Each row is a point. The points of each table are mixes of a few directions, plus a little noise. How many directions does each table use, and how many do they share? Where both have some left over, give the other angles between the two spaces (their principal angles), to ten degrees, smallest first.

First:
.05, .03
.21, .13
-.62, -.39
-.22, -.14
.59, .37
Second (7 x 2):
.14, .09
.44, .28
-.66, -.41
-.55, -.34
.02, .02
.39, .25
.22, .14
Directions: first 1, second 1, shared 1

First:
-.33, -.09, .00, -.31
-.15, .11, -.22, -.46
.31, .24, -.16, -.19
-.26, -.33, .37, .32
.65, .18, -.05, .65
-.11, -.37, .66, .31
-.11, .25, -.60, -.33
Second:
-.34, -.49, .63, .46
-.43, -.25, .23, -.20
.32, .19, -.08, -.10
.46, .34, -.09, -.52
-.22, -.17, -.03, .43
-.05, -.08, .02, .24
.27, .45, -.67, -.32
Directions: first 3, second 3, shared 3

First (7 x 6):
-.04, .13, .67, .20, .03, .19
.02, -.05, -.27, -.08, -.01, -.08
.01, -.01, -.10, -.03, .00, -.03
.02, -.06, -.32, -.10, -.01, -.09
.03, -.11, -.57, -.17, -.03, -.17
-.05, .16, .80, .24, .05, .23
.01, -.04, -.22, -.07, -.02, -.07
Second, 6 rows:
.41, -.11, .94, -.36, .37, .04
-.08, .02, -.18, .07, -.06, -.01
.02, .01, .04, -.02, .01, .00
-.10, .03, -.24, .09, -.09, -.01
-.07, .02, -.21, .08, -.08, .00
-.15, .04, -.36, .13, -.15, -.02
Directions: first 1, second 1, shared 0; angles 50

First:
.14, .02, .20, .30, .50, .28, .37, .22
-.23, .16, -.29, -.46, -.56, -.22, -.26, -.18
-.13, -.32, -.39, .25, .81, -.10, .15, .34
.16, -.46, .19, .20, -.27, -.24, -.48, -.26
-.07, -.54, .05, -.28, -.25, -.22, -.08, -.02
.20, .29, .12, .32, -.33, -.02, -.51, -.37
-.07, .78, .10, -.34, .11, .55, .85, .28
Second (7 x 8):
-.13, .12, .36, -.28, .33, .25, -.23, .14
.10, -.30, .38, -.61, -.46, .77, .04, -.58
.13, .44, -.05, .62, .00, -.67, .87, .94
-.23, -.06, -.18, -.19, .33, -.07, -.54, -.30
-.05, -.04, -.25, -.02, -.06, -.20, .06, -.18
.30, -.24, -.09, .41, -.38, .19, -.08, -.08
-.12, .09, -.17, .07, .24, -.28, -.12, .07
Directions: first 4, second 4, shared 1; angles 40, 50, 90

First, 10 rows:
-.08, -.22, .46, .03, .46, .49, -.36, -.10, .20, .17, -.63
.27, -.19, .11, .28, .39, .22, .14, -.08, -.29, -.26, -.10
.14, -.22, .18, .21, .43, .15, -.02, -.13, -.14, -.20, -.05
-.15, -.33, .46, .05, .61, .05, -.51, -.34, .25, .00, .01
-.06, .37, -.52, -.21, -.73, -.50, .32, .18, -.03, .03, .53
.22, .38, -.67, .00, -.74, -.36, .69, .32, -.40, -.16, .40
-.07, .42, -.40, -.23, -.75, -.03, .30, .37, .01, .27, -.19
-.50, -.20, .51, -.31, .36, -.03, -.86, -.33, .72, .39, -.07
-.23, .01, .03, -.19, -.07, -.26, -.27, -.13, .28, .12, .26
.45, -.01, -.18, .36, .07, .26, .56, .15, -.59, -.34, -.15
Second (8 x 11):
-.20, -.11, .23, -.10, .14, .23, -.31, .03, .37, .55, -.13
.45, -.10, -.08, .43, .09, .61, .57, .36, -.44, .27, -.33
.48, -.19, -.03, .50, .17, .88, .56, .45, -.40, .59, -.48
.15, .04, -.08, .09, -.02, .04, .19, .05, -.20, -.13, -.01
.29, .00, -.16, .24, -.03, .18, .41, .15, -.36, -.13, -.11
-.44, .12, .09, -.43, -.09, -.65, -.55, -.37, .44, -.31, .36
-.29, .12, .02, -.32, -.12, -.60, -.39, -.31, .27, -.41, .33
-.40, .13, .04, -.39, -.12, -.70, -.49, -.39, .35, -.44, .41
Directions: first 3, second 2, shared 1; angles 40

First, 10 rows:
.25, -.24, -.10, -.15, .22, .23, .27, .03, .31, .13, .20, .56
-.10, .18, .00, -.07, -.04, -.34, -.25, .08, -.19, -.34, -.07, -.30
.19, .17, -.11, .07, -.47, .20, .20, -.10, -.22, -.12, -.26, -.20
.05, -.21, .01, -.16, .36, .02, .12, .17, .15, .12, .32, .36
-.04, -.06, .01, -.13, .23, -.13, -.11, -.01, .33, -.04, .06, .25
-.08, .05, .01, -.06, .09, -.23, -.20, .03, .04, -.17, -.01, -.05
-.31, .24, .26, -.16, .03, -.30, -.05, .04, -.14, .06, .02, -.34
.27, -.27, -.16, .26, -.06, .40, .16, .03, -.10, .14, .09, .18
.22, .00, -.12, .34, -.48, .47, .19, -.27, -.06, .15, -.32, -.03
-.43, .16, .23, .06, .12, -.33, -.34, .03, -.16, .07, -.01, -.44
Second:
.02, -.04, .01, -.03, .01, .04, -.03, .02, .01, .00, -.04, -.01
.01, -.02, .00, -.01, .00, .01, -.01, .01, .00, .00, -.03, .00
-.04, .08, -.02, .05, -.01, -.08, .06, -.03, -.02, -.02, .10, .01
.24, -.41, .15, -.21, .03, .42, -.31, .17, .10, .08, -.51, -.10
-.20, .34, -.12, .18, -.03, -.35, .27, -.15, -.08, -.06, .42, .08
.06, -.12, .04, -.06, .01, .11, -.09, .05, .03, .01, -.14, -.03
.19, -.34, .13, -.18, .03, .34, -.26, .15, .08, .06, -.43, -.08
.06, -.11, .04, -.06, .01, .11, -.08, .05, .02, .02, -.13, -.03
.08, -.14, .06, -.08, .01, .14, -.11, .06, .03, .03, -.18, -.04
-.42, .74, -.28, .39, -.06, -.77, .59, -.33, -.19, -.14, .94, .19
Directions: first 5, second 1, shared 0; angles 70

First (11 x 14):
.06, .00, -.06, -.08, .03, .04, .00, .01, -.02, .04, -.02, .01, .02, .02
-.19, .15, .47, .41, .24, -.11, -.05, -.05, -.06, -.20, .13, .03, -.16, .05
-.03, -.11, -.16, -.13, -.24, .03, .03, .04, .12, .10, -.04, -.05, .03, -.10
.24, .01, -.29, -.49, .10, .29, .01, .08, -.08, .39, -.09, .08, .07, .09
-.04, -.15, -.23, -.27, -.34, .13, .04, .08, .17, .28, -.07, -.04, .01, -.14
-.15, -.06, .02, -.10, -.22, .12, .01, .08, .15, .25, .00, -.01, -.10, -.12
.11, -.17, -.31, .11, -.24, -.30, .04, -.09, .04, -.42, -.07, -.13, .24, -.06
.18, -.08, -.17, .50, .01, -.59, .02, -.23, -.12, -.94, -.03, -.14, .33, .06
-.30, .28, .72, .30, .39, .14, -.08, .03, -.07, .17, .19, .13, -.37, .07
-.22, .33, .70, .16, .51, .27, -.09, .06, -.13, .34, .18, .18, -.38, .13
.35, -.20, -.67, -.41, -.24, -.01, .06, .00, .00, -.01, -.18, -.07, .33, .00
Second (10 x 14):
-.07, .15, -.31, -.24, .29, .08, -.10, .23, -.02, .39, .09, .24, -.14, -.02
.07, -.01, .59, .10, .04, .10, .13, .11, -.25, -.39, .10, -.01, -.14, .15
-.27, -.04, -.17, -.33, -.24, .25, -.03, .23, .25, .67, .03, .09, -.22, -.22
.25, -.26, .32, .17, -.44, -.03, .17, -.35, .01, -.54, -.21, -.37, .29, .09
-.22, -.02, -.44, -.14, -.12, -.02, -.09, -.10, .50, .54, -.24, -.10, .15, -.12
-.01, .13, .54, .42, .41, -.19, .04, -.06, -.09, -.58, -.01, -.05, .03, .28
-.16, .08, .16, .25, .06, -.11, -.06, .06, -.12, -.09, .23, .11, -.22, -.11
-.07, -.02, -.06, -.23, -.09, .17, .01, .15, .05, .30, .03, .07, -.11, -.07
.27, .12, -.10, -.02, .41, -.07, -.01, .04, -.32, -.27, .05, .13, .08, .20
.21, -.14, -.53, .02, -.32, -.18, -.05, -.32, .00, -.04, -.08, -.11, .27, -.17
Directions: first 3, second 5, shared 2; angles 30

First (11 x 18):
.11, .23, -.21, -.29, -.25, -.12, -.31, -.30, .03, -.14, .11, .14, -.34, .00, .09, -.07, -.23, -.27
.82, -.09, .42, .50, .11, .17, .07, -.09, .04, -.49, -.26, -.18, .36, .09, -.10, -.10, .49, .05
.72, .11, .16, .30, .09, .15, -.24, -.19, -.01, -.32, -.22, -.36, .38, -.01, -.09, .04, .22, .08
.22, .23, -.07, -.02, -.13, .00, .16, -.18, .13, -.08, .12, -.13, -.05, .14, .15, .10, -.03, -.06
-.61, .04, -.31, -.36, .02, -.10, -.11, .03, -.04, .32, .10, .17, -.27, -.14, .00, -.02, -.39, -.13
.45, -.19, .36, .34, -.09, .05, -.07, .21, -.11, -.15, -.05, -.17, .38, .12, -.03, .15, .47, .41
-.56, -.28, .01, -.18, -.02, -.12, .00, .24, -.09, .17, .05, .45, -.28, -.08, -.05, -.17, -.07, -.05
-.94, .01, -.38, -.56, -.24, -.25, .04, .16, -.03, .49, .37, .40, -.54, -.01, .17, .05, -.45, -.08
.04, -.25, .35, .43, .34, .18, .68, .18, .13, -.09, -.19, -.01, .23, .07, -.09, -.14, .33, .02
-.14, -.07, -.03, .05, .27, .09, -.11, .03, -.06, .10, -.19, -.08, .15, -.18, -.16, -.07, -.09, -.02
-.10, .27, -.29, -.21, -.09, -.03, -.11, -.10, .01, .21, .15, -.23, -.01, .00, .11, .23, -.26, .05
Second, 9 rows:
.10, -.15, -.08, -.10, .34, .41, .16, -.20, -.21, -.26, -.23, -.50, .16, .11, -.11, -.18, .28, .32
-.75, -.04, -.23, -.31, -.45, -.27, .57, -.25, -.17, .28, .32, -.05, -.52, -.04, .25, .17, -.33, .31
.12, .00, .16, .06, .16, .08, -.39, .51, .10, .15, .00, .25, .24, .08, .03, .06, .24, -.08
.41, .10, -.02, .14, -.04, -.05, -.36, -.07, -.01, -.12, .08, -.09, .20, .00, -.12, -.07, -.02, -.14
-.42, .05, -.13, .12, -.54, -.49, .65, -.31, .05, .23, .40, .01, -.35, -.13, .08, .17, -.55, -.01
.61, .11, .13, .34, .05, -.07, -.67, .42, .12, .05, .18, .10, .51, .10, -.13, .02, .14, -.26
.13, .01, .18, .13, -.20, -.12, -.06, -.27, -.18, -.12, -.05, .02, -.18, -.21, .23, -.03, .15, .01
-.29, -.02, -.18, -.48, .29, .26, -.14, .11, .18, -.05, -.35, .24, -.19, .07, -.16, -.07, -.13, -.11
.09, -.09, .18, .12, .37, .25, .21, .07, .13, -.14, -.34, .00, .13, .01, -.10, -.09, .21, -.04
Directions: first 5, second 6, shared 2; angles 30, 50, 60

First:
-.32, -.02, -.07, -.34, -.06, -.33, .21, -.32, -.30, .18, .18, -.03, -.07, .04, -.13, .17, .11, .26, -.34, -.13, -.12, -.48, -.29, .32
.35, -.19, .16, .22, -.15, .48, -.17, .18, -.04, -.09, -.12, -.14, .32, .09, .03, -.16, .41, -.49, .54, .11, .32, .68, .05, -.23
-.17, .19, -.34, .02, .06, -.54, -.02, -.04, .02, .05, .04, .16, -.19, .04, .12, .09, -.19, .26, -.26, .10, -.24, -.29, .16, -.01
-.14, -.04, -.16, -.24, .25, -.38, .17, .13, .03, -.10, -.12, .18, -.23, .39, -.20, .38, -.36, .35, -.16, .19, -.01, -.74, .10, .01
-.42, .24, -.32, -.12, .04, -.49, -.13, -.19, .05, -.05, -.13, .00, -.25, -.17, -.02, .13, -.28, .54, -.36, .09, -.36, -.71, .26, .16
-.30, .13, .44, -.09, .02, .64, -.15, -.28, .33, -.11, -.08, -.31, -.08, -.83, -.24, -.23, -.36, .27, -.22, -.36, -.21, -.26, -.05, .30
.20, -.14, -.05, .06, .04, -.02, .01, .25, -.04, -.10, -.14, .08, .09, .39, -.02, .12, .09, -.17, .28, .23, .23, .11, .14, -.22
.39, -.14, .08, .27, -.26, .32, -.09, .07, -.17, .10, .11, -.10, .35, .06, .21, -.25, .60, -.60, .44, -.01, .27, .94, -.10, -.21
.37, -.04, .25, .22, .05, .32, .18, .17, .10, .13, .28, .14, .07, -.03, .17, -.23, -.01, -.43, .10, -.23, .13, .72, -.24, -.16
Second, 11 rows:
.26, -.13, .06, -.08, .20, -.07, .26, .31, -.07, -.02, .11, .17, -.13, .40, .01, .14, -.18, -.10, .03, .04, .16, .03, -.20, -.13
.31, .39, -.54, .33, -.08, -.67, -.18, .18, -.20, .14, .34, .11, -.26, -.08, .74, -.32, .02, -.15, -.09, .05, -.34, .74, .01, -.29
-.22, .32, .08, .01, .23, -.07, .15, -.10, .39, .09, .24, .20, -.39, -.50, .08, -.11, -.71, .35, -.59, -.36, -.43, -.29, -.06, .15
.26, -.03, .27, .06, .14, .43, -.04, .27, .17, -.17, -.06, -.08, -.07, -.10, .00, -.11, -.25, -.15, .17, -.05, .12, .24, -.05, -.14
.05, .14, -.33, .05, -.08, -.52, .04, -.03, -.24, .18, .25, .11, -.10, .09, .32, -.05, .13, -.02, -.15, .01, -.17, .21, -.11, -.04
-.22, -.27, .20, -.16, -.08, .34, -.03, -.18, .02, -.10, -.32, -.14, .30, .12, -.45, .21, .26, .04, .21, .11, .26, -.40, .13, .15
-.14, .10, -.45, -.02, -.02, -.78, .16, -.10, -.20, .22, .19, .28, -.10, .32, .17, .17, .08, .16, -.27, .10, -.18, -.20, .03, .01
.07, .03, -.53, -.07, -.22, -.90, .19, -.13, -.65, .37, .43, .14, .00, .43, .40, .05, .55, -.11, -.15, .07, -.11, .29, -.34, .02
-.04, -.24, .51, -.15, -.05, .79, -.05, -.09, .09, -.15, -.21, -.31, .24, -.21, -.38, -.03, .11, -.09, .23, -.12, .26, -.07, -.12, .16
-.19, -.20, .44, -.07, -.06, .78, -.18, -.16, .25, -.22, -.41, -.30, .28, -.28, -.47, .01, .07, .02, .26, -.02, .22, -.26, .18, .15
-.14, -.11, .28, .10, .02, .66, -.33, .02, .44, -.34, -.57, -.19, .22, -.20, -.40, .04, -.09, .05, .35, .17, .20, -.29, .53, -.05
Directions: first 5, second 5, shared 4; angles 30

First, 10 rows:
.11, -.13, .38, -.02, -.08, .00, -.19, .62, .21, -.09, .26, .16, -.04, -.10, .03, -.03, -.17, -.02, -.05, .03, -.03, -.24, -.18, -.51, -.51, .06, .70, -.10, .29, -.35, -.41, .21
-.15, .05, -.22, .04, .00, .01, .08, -.26, -.05, .02, -.16, -.08, -.03, .02, -.07, .05, .04, .02, .02, .04, .02, .12, .06, .30, .27, -.04, -.39, .09, -.14, .17, .18, -.13
-.21, -.17, .03, .04, -.06, .09, -.02, -.04, .15, .09, -.04, .24, -.09, -.06, -.09, .09, -.03, -.06, .02, .04, -.05, .01, .05, -.06, .03, -.17, -.14, -.15, .11, -.10, -.25, -.02
-.22, -.10, -.11, .03, -.02, .09, .06, -.31, .04, .13, -.14, .18, -.04, -.02, -.09, .10, .05, -.05, .05, .00, -.04, .11, .13, .12, .22, -.18, -.39, -.12, .01, .04, -.08, -.10
-.05, .09, -.11, .03, -.02, -.06, -.01, .10, .00, -.10, -.04, -.22, -.08, .02, -.04, -.03, -.04, .06, -.05, .11, .05, .00, -.11, .18, .08, .10, -.04, .21, -.12, .09, .18, -.06
-.19, -.11, -.01, .07, -.07, .04, -.03, .10, .16, .00, -.03, .14, -.04, -.11, -.17, .12, -.11, -.02, .04, .03, -.03, .02, .00, -.04, -.09, -.09, -.05, -.07, .10, -.05, -.23, -.06
.79, .44, .18, -.11, .17, -.32, -.05, .58, -.33, -.35, .32, -.67, .31, .11, .28, -.27, -.02, .17, -.04, -.16, .15, -.19, -.24, -.18, -.54, .57, .94, .38, -.16, .11, .47, .20
-.06, -.10, -.03, .02, .03, .08, .08, -.26, .01, .13, -.06, .28, .14, -.07, -.10, .14, .03, -.07, .14, -.17, -.07, .11, .22, -.06, -.04, -.18, -.19, -.27, .11, .00, -.20, -.06
.06, -.02, .08, -.10, .03, .05, -.01, -.16, -.09, .10, .03, .01, -.13, .14, .25, -.15, .17, -.03, -.13, .08, .01, -.07, -.02, -.02, .26, -.01, -.03, .01, -.05, -.08, .12, .12
-.09, .04, -.19, .01, .04, .03, .09, -.36, -.10, .07, -.14, -.04, -.02, .06, .00, .01, .11, .00, .01, .01, .01, .12, .10, .27, .32, -.06, -.40, .03, -.15, .15, .20, -.11
Second:
.11, -.23, .04, -.19, .23, .09, .07, .46, .10, .10, -.08, .01, -.15, -.23, -.21, .27, -.41, -.05, -.06, .04, .00, -.13, .01, -.18, -.09, -.17, .40, -.09, .11, .11, -.06, -.14
-.03, .15, .06, .13, -.15, .04, -.12, -.06, -.11, -.25, .21, .03, .06, .02, .03, -.04, .13, .02, .11, .02, .07, .07, -.07, -.10, -.21, .08, -.03, -.02, .09, -.14, -.26, .10
.10, -.08, .15, -.10, -.09, -.33, .17, -.28, -.55, .21, -.20, -.14, -.02, .04, .02, -.24, -.50, -.08, -.19, -.14, -.33, -.23, .51, .36, .74, .16, .06, .22, .11, .13, -.19, -.20
.14, -.15, .02, -.14, .06, -.13, -.07, -.23, .00, -.04, .07, -.09, .21, .06, .10, .02, .02, -.30, .10, -.13, -.03, -.27, -.08, -.02, .20, -.20, .10, .01, .02, .21, .06, .07
.12, -.03, -.07, .09, .20, .10, .17, .25, .16, -.05, .02, -.10, -.20, .02, .09, .18, .10, -.11, -.15, .12, .14, .18, -.21, -.12, -.01, -.23, .03, .10, .04, -.15, .01, .00
-.29, .32, -.07, .39, -.26, .05, -.02, .06, .14, -.06, -.01, .12, -.09, .10, .03, -.22, .36, .39, -.08, .11, .05, .45, -.03, .08, -.36, .35, -.40, .07, -.08, -.40, -.03, .08
.07, .09, .00, -.46, .07, .18, -.11, -.58, -.70, .17, -.07, .04, -.01, -.02, -.06, -.08, -.14, .15, .12, -.04, -.05, -.24, .39, .20, .47, .14, -.14, -.25, -.23, .47, .29, -.13
-.02, -.19, -.06, .11, .10, -.04, .02, .41, .64, .02, -.02, .02, .07, -.04, -.01, .17, .13, -.14, .00, .01, .07, .02, -.34, -.20, -.38, -.22, .16, .02, .04, -.09, .11, .08
-.22, .18, -.05, .27, -.28, -.08, -.15, -.20, .25, -.12, .09, .08, .21, .15, .12, -.22, .46, .13, .12, -.03, .03, .16, -.16, .05, -.30, .18, -.32, .02, -.09, -.19, .05, .19
.03, .00, -.02, .10, .00, -.02, -.01, .00, .15, -.13, .10, -.04, .06, .07, .10, .02, .19, -.11, .03, .00, .07, .05, -.19, -.08, -.10, -.09, -.03, .05, .03, -.08, -.03, .09
.03, -.08, .01, -.19, .13, .12, .02, .19, -.12, .15, -.11, .05, -.15, -.15, -.18, .12, -.30, .10, -.04, .03, -.04, -.08, .15, -.03, .03, .00, .16, -.12, -.02, .14, .04, -.15
Directions: first 4, second 6, shared 1; angles 60, 70, 90
